Each row is a point. The ring and each string are closed loops that go straight from each point to the next, and from the last back to the first. Before rounding, they use only three directions, however many columns there are. Count how often each string passes through the ring. Passing back the other way cancels.
In the rows, 128 means zero.

Ring (9 x 3):
[[161 156 156]
 [153 164 160]
 [132 155 154]
 [110 125 135]
 [100  98 115]
 [103  76  94]
 [120  76  93]
 [142  95 110]
 [158 122 133]]
String:
[[131 127 134]
 [142 148 164]
 [161 170 189]
 [172 190 177]
 [150 156 133]
 [136 132 121]
 [151 127 149]
 [178 138 170]
 [185 149 158]
 [154 143 125]
 [145 137 126]
 [146 129 143]
 [167 150 177]
 [171 173 188]
 [163 185 189]
 [148 176 183]
 [127 165 151]
 [117 140 114]
 [122 125 123]
 [116 124 110]
 [123 115 128]
 [101  95 139]
 [ 90  89 133]
 [104  97 139]
 [ 93 107 122]
 [101 125 109]
 [122 125 116]
 [129 124 140]]
Times through: 4

Ring (10 x 9):
[[156 133 133 132 142 134 120 172 121]
 [153 108 118 127 158 108  97 189 144]
 [146 103 113 122 165  93  86 192 156]
 [136 117 111 120 165  83  87 189 161]
 [129 141 115 121 158  84  98 181 155]
 [124 169 130 123 144 103 115 158 135]
 [125 179 145 125 134 126 125 137 117]
 [133 177 158 128 126 151 132 122 100]
 [140 170 158 131 126 158 134 127  97]
 [149 156 149 132 130 153 132 145 103]]
String, 25 rows:
[[134 219 154 136 112 149 165 137  91]
 [137 199 171 134 111 176 154 109  77]
 [139 144 171 126 131 173 113 101  94]
 [141 139 148 126 141 141 109 138 116]
 [152 184 129 138 126 128 155 184 111]
 [151 168 127 135 133 123 142 184 119]
 [145 122 148 125 146 144 101 139 118]
 [153  98 151 125 149 154  91 135 116]
 [170 129 106 138 146 109 131 224 136]
 [159 148  99 136 147  90 134 229 145]
 [149 149 109 132 148  95 125 207 143]
 [143 115 130 123 155 117  94 164 138]
 [142  73 136 116 170 120  59 147 147]
 [146  95  90 121 177  61  79 226 180]
 [142 137  87 126 164  56 107 234 173]
 [138 141 120 125 152  99 108 181 143]
 [130  99 143 115 163 122  68 131 140]
 [131 114 143 117 157 123  80 134 135]
 [120 137 128 116 159  92  86 154 151]
 [119 200 104 126 144  64 134 200 154]
 [129 185 120 128 140  94 133 182 137]
 [133 166 131 127 141 112 123 164 129]
 [133 168 136 127 138 119 123 155 124]
 [133 141 150 123 143 137 104 130 119]
 [125 159 179 122 129 171 111  81  92]]
Times through: 3
String:
[[139 173 179 130 118 185 135  94  78]
 [147 194 155 138 114 162 160 141  87]
 [151 200 132 141 119 134 167 181 104]
 [142 147 138 128 141 129 117 156 122]
 [143 126 159 124 141 157 102 121 108]
 [145 115 173 123 139 177  96  99  97]
 [143 133 154 125 140 150 107 130 111]
 [144 155 138 130 137 132 125 158 117]
 [147 183 139 136 125 139 150 163 105]
 [142 168 136 131 134 127 133 163 117]
 [136 142 160 124 137 155 108 116 106]
 [129 144 183 121 132 179 103  76  91]
 [126 200 160 129 120 149 142 118  97]
 [123 226 138 132 120 118 158 154 111]
 [130 198 123 130 133 100 143 178 129]
 [136 156 130 127 143 112 118 166 131]
 [129 177 117 127 143  90 127 184 141]
 [123 198  94 128 147  53 136 219 161]
 [121 153 113 119 158  74  99 181 159]
 [125 107 143 113 163 116  68 129 143]
 [131 118 141 118 156 121  83 138 136]
 [137 146 128 125 148 109 110 168 136]
 [130 109 149 116 157 131  76 123 132]
 [118 140 125 116 159  88  87 157 153]
 [116 191 106 124 148  63 124 194 157]
 [119 151 143 118 149 114  97 132 133]
 [126 120 161 116 150 145  81 103 120]
 [133 162 138 126 140 121 119 152 124]
 [133 182 136 129 133 121 135 158 119]
 [136 133 150 122 145 138 100 130 120]
 [132 126 178 119 139 174  92  83  98]]
Times through: 1

Ring, 7 rows:
[[139 185 108 108 139 106 186 181  98  90 114  82 169 153]
 [129 179 128  86 140 125 152 152 105 120 120 101 149 131]
 [115 148 151  74 123 138 115 119 136 158 138 131 124  95]
 [112 123 159  79 106 134 117 117 166 166 150 144 119  80]
 [117 113 146 103  94 118 136 135 173 152 154 136 130  88]
 [122 127 125 119 102 109 145 150 147 137 147 117 143 108]
 [131 154 108 125 118 103 164 170 117 112 132  94 159 134]]
String, 30 rows:
[[130 165 130  94 129 118 162 157 124 117 126 105 150 127]
 [123 161 129  93 129 126 133 141 114 137 130 110 141 118]
 [127 161 136  88 127 122 155 150 129 124 128 111 145 120]
 [122 155 135  90 125 125 137 140 126 138 133 115 139 113]
 [113 152 134  88 127 136  99 119 112 163 138 122 127 103]
 [118 149 139  88 122 130 121 129 128 151 138 122 131 104]
 [123 144 151  81 116 126 152 140 156 135 137 127 135 102]
 [117 141 143  88 116 129 124 129 140 152 141 127 130  99]
 [114 139 141  90 116 132 109 122 134 162 144 129 126  95]
 [115 135 143  91 113 129 116 124 142 159 145 130 127  94]
 [108 120 151  88 105 135  97 109 154 178 154 143 115  78]
 [111 100 166  86  88 129 123 117 195 169 161 154 115  67]
 [116  98 165  92  83 119 148 132 207 153 160 150 124  73]
 [120  96 161  99  80 113 163 142 212 143 159 146 130  78]
 [125 119 146 103  94 110 168 153 182 129 148 129 140  98]
 [121 104 143 114  84 107 158 149 188 139 157 133 137  90]
 [119 102 133 125  83 104 147 148 177 144 159 129 138  93]
 [115 130 122 117 107 118 114 134 130 156 148 119 134 103]
 [120 145 126 105 117 120 129 140 124 143 139 114 139 111]
 [131 146 125 111 112 106 174 167 143 113 135 107 154 123]
 [134 150 110 127 113  97 182 179 130 102 133  95 164 135]
 [139 163  90 142 120  89 190 194 106  88 126  77 176 154]
 [140 174  88 138 128  91 190 194  94  85 120  72 178 160]
 [152 186  90 133 132  83 234 218 103  53 110  63 192 175]
 [141 175 110 115 129  99 201 189 115  83 118  83 172 151]
 [130 163 121 105 126 112 163 162 119 114 127 100 154 130]
 [128 176 109 107 137 117 141 155  88 122 123  92 153 138]
 [144 203 103 105 151 106 196 190  82  77 105  71 176 167]
 [146 203 111  97 150 107 206 191  92  73 104  74 176 165]
 [140 189 122  92 143 112 193 178 108  88 111  87 166 149]]
Times through: 1
String, 24 rows:
[[134 182 100 117 138 107 164 173  85 103 119  81 165 151]
 [126 162 120 104 128 118 142 151 110 128 130 103 148 126]
 [137 174 120 102 132 109 184 174 117  98 120  93 162 141]
 [148 203 113  95 150 106 216 195  98  67 102  74 178 166]
 [131 194 117  89 150 124 151 156  82 114 113  90 154 143]
 [119 169 125  91 137 132 111 130  95 148 129 109 136 118]
 [124 160 133  90 127 125 141 143 122 133 131 112 141 117]
 [123 156 137  87 125 126 140 141 128 136 132 116 139 113]
 [122 153 149  76 124 130 142 135 141 139 133 124 134 105]
 [111 140 167  60 120 147 103 104 150 173 143 145 113  80]
 [106 133 153  76 116 145  82  99 137 185 148 142 111  79]
 [114 138 141  90 116 131 110 122 135 161 144 129 126  95]
 [120 130 151  88 106 123 146 137 165 143 144 132 132  95]
 [117 106 167  85  90 124 146 130 200 153 156 149 123  76]
 [113  94 166  91  82 123 134 124 205 164 163 154 119  68]
 [109 115 142 102  99 127 101 117 153 173 156 138 120  82]
 [121 138 134 102 111 119 138 142 142 141 142 120 138 106]
 [124 127 135 110 101 110 158 153 161 131 145 121 143 105]
 [124 115 125 128  90 100 160 160 165 130 152 118 147 106]
 [119 131 112 129 105 109 128 148 126 143 147 110 143 113]
 [119 146 116 115 118 118 120 141 112 146 140 109 141 115]
 [130 152 122 110 117 109 167 164 131 115 133 104 154 126]
 [144 168 104 127 122  89 216 201 123  74 121  79 179 155]
 [148 187  90 132 134  88 219 209  97  63 111  65 187 172]]
Times through: 5

Ring:
[[ 99  96 180 134 138 106 197 115 153  91 127  98 166 148]
 [ 95  81 183 132 126 113 178 113 154 103 120  87 146 153]
 [103  84 165 129 120 124 142 112 143 128 118  97 123 151]
 [122 103 135 126 124 131 104 106 123 145 123 121 108 150]
 [139 119 118 125 134 126  90  94 109 137 133 138 111 154]
 [150 131 111 126 148 116  98  82 101 113 144 148 129 160]
 [150 141 118 129 160 106 128  83 105  93 150 152 154 158]
 [137 141 132 132 162 104 160  98 118  90 146 146 170 148]
 [114 122 160 134 153 105 191 113 140  90 136 123 175 143]]
String, 28 rows:
[[ 95 101 167 132 128 126 172 135 152 137 115 108 140 131]
 [111 123 143 131 137 128 151 131 136 145 122 132 138 128]
 [110  99 166 131 137 110 168 105 141  98 129 106 152 154]
 [ 94  69 201 133 132  95 205  96 160  59 128  71 169 170]
 [110 100 164 131 137 111 167 107 141 101 129 107 151 152]
 [109 105 160 131 136 116 163 114 141 114 126 112 147 145]
 [ 96  60 202 132 126  96 192  89 158  59 127  65 159 177]
 [ 84  41 216 132 114  99 194  93 168  66 119  47 150 178]
 [ 93  46 201 130 114 104 170  89 158  76 120  57 137 180]
 [114  88 162 129 129 113 145  96 136 102 128 100 135 163]
 [118 109 142 129 131 125 130 112 129 134 125 122 126 145]
 [123  93 145 126 126 120 114  92 125 119 128 110 117 163]
 [135  99 126 123 124 126  81  86 111 133 130 122 100 165]
 [144 129 101 124 132 137  67 101 101 164 130 152  95 145]
 [132 141 111 128 140 135 106 121 113 163 128 156 119 129]
 [134 130 121 128 142 124 114 105 114 134 134 144 128 144]
 [143 111 132 126 144 106 114  72 110  88 144 126 136 174]
 [158 118 116 124 148 105  89  58  96  86 151 137 129 181]
 [156 134 101 124 147 120  80  79  94 122 145 155 119 161]
 [160 125 103 123 144 116  70  67  91 112 147 148 114 172]
 [155 111 113 123 138 114  72  62  95 105 145 134 111 179]
 [145 107 119 123 132 121  76  75 103 121 137 130 106 171]
 [135 113 113 123 123 139  68 102 108 164 125 137  89 149]
 [121 124 121 127 127 143 102 128 122 177 118 142 104 128]
 [118 113 140 129 132 127 129 116 129 140 124 126 125 141]
 [110  85 164 129 125 116 143 100 139 109 124  97 130 160]
 [ 94  55 194 130 115 109 166  96 156  88 119  65 135 172]
 [ 83  49 209 132 114 106 190 103 167  82 116  56 146 169]]
Times through: 3
